Each wall is flat, endless, passes through zero and stands at right angles to its row. A trip goes straight from one point to another. List the walls that it crosses, first one first.
In the rows, 128 means zero.

Walls:
(1): [124  97]
(2): [ 81 142]
(3): [143 123]
(4): [123 153]
Trips:
[113 147] to [ 99 165] => none
[184 143] to [146 160] => none
[151 121] to [135 110] => none
[99 89] to [148 102] => 3, 2
[120 144] to [108  95] => 1, 4

Walls:
(1): [117 117 104 132]
(2): [ 86 122  89 101]
(3): [ 89 158 139  88]
(4): [ 98 166 134 130]
(5): [142 154 149 154]
(6): [ 58 107 131 144]
(7): [116 112 128 162]
(8): [123 141 159 173]
Trips:
[123 140  89 121] to [112 107 147  58] => 6, 4, 1
[155 159 152 136] to [167 138 121 153] => 4, 7
[157  82 165  72] to [157 124 108 121] => 3, 1
[100 108 156 123] to [118 162 145  82] => 7, 8, 6

Walls:
(1): [109  93 163 103 100 159 110  94]
(2): [ 95 183 190 137 132 161 119  66]
(3): [156 137 111 115  89 151 128 138]
(4): [102 109 153 144 108 149 118 118]
Trips:
[ 98 126 128  92 118 123 153 184] to [112 158  76 112 104 165 174 144] => none
[115 125 125 149  78 124 120 151] to [176 125  97 105 110 150  79 130] => 4
[151 134 142  89  85 119 124 116] to [191 134  81 126 164 126 127  89] => 2, 1
[100 126  93 149 111 146 173 131] to [103 167  93 138 160 150 127 145] => 4, 3, 2
[194  91 179 164 150 127 120 106] to [136 129  87 103  91 151 140 169] => 2, 3, 4, 1
[137 117 181 135 134 133 189 100] to [162 163 127 132 149 158 140  81] => 4, 3, 1
[119 131 128  98 210 128 133  97] to [101 155 161  93 157 113  92 137] => 1

Walls:
(1): [143 158 156  86 130  97 163 115 155]
(2): [113 114 105  85 116 133 100 142 108]
(3): [145 135 128  97 107 112 125 106 116]
(4): [145 109 130 147 142 132  92 111 176]
(5): [155 131 117 137 171 110 142 157 120]
(6): [112 172 144 130  83 154 126 138 134]
(7): [126 108 168  98 160 116 150  86 133]
Trips:
[140 137 144 143 114 144 127  99 142] to [139 141  86 138 161 143  73 166 114] => 1, 7, 3, 5, 2, 6
[155 166 146 154 172 171 142 172 113] to [153 187 183 170 147 105 189 113 127] => 1, 7
[158 107 178 150 105 132 179  98 130] to [127  95 153 121 127 152 161  99 165] => 4, 6, 3
[ 88 165  97 148 141 130 155 126  83] to [168 147 102 152 122 174  76 126 136] => 2, 4, 5
[137 169 123 188 173 159 154  97 155] to [129  91 144 109 103 137 123 188 102] => 7, 4, 2
[120 134 166 102 171 100 171 173 115] to [156 138 107 136  55 116 160 151 147] => 6, 3, 7, 5
[132 146 157 119 105 112 124  85 205] to [160 161 154 125 149 143 139 132  85] => 5, 4
[122 157 125 127 148 132  82 161 147] to [122 183 136 119 113 132 131 180 165] => 1, 4, 2

Walls:
(1): [125 123 136 115 180  86 158 166 170 130 214 170]
(2): [122 126  94 131 111 127 112  81 193 147 162 138]
(3): [107 109  99 139 146  89  80 130 123 145 158 121]
(4): [136 163 116 101 152 122 109 162 119 107 125 134]
(5): [135 120 125 135 107  82 127 129 125 126 130  84]
(6): [119 122 113 137 176 146 104 131  85  94 114  93]
(7): [ 79 147 107 117 125 115 136 143 126  98 149 101]
(8): [115 185 131 114 124 139 110 162 128 133 112 110]
(9): [ 93 128 139  98 120 104 158 176 127 166  86  90]
(10): [109 136 146 146 119 120 134 122  86 130 129 149]
Trips:
[102 119  78  90 108 178 155 128  86 161  91 128] to [162 163 143  94  93 171  83  88 137 125 117 114] => 7, 10, 4, 2, 9, 6
[125 110 140 139  53 136 113  87  88 150 164  78] to [148 151 108 124 128 117 160 161 153 153 110 171] => 7, 9, 3, 8, 1, 5, 10, 4
[ 68 118 134 137 163 128 119 143 147 135 140 109] to [183 118 138 110 155 176 134 172 104  86 163 111] => 4, 2, 9, 3, 7
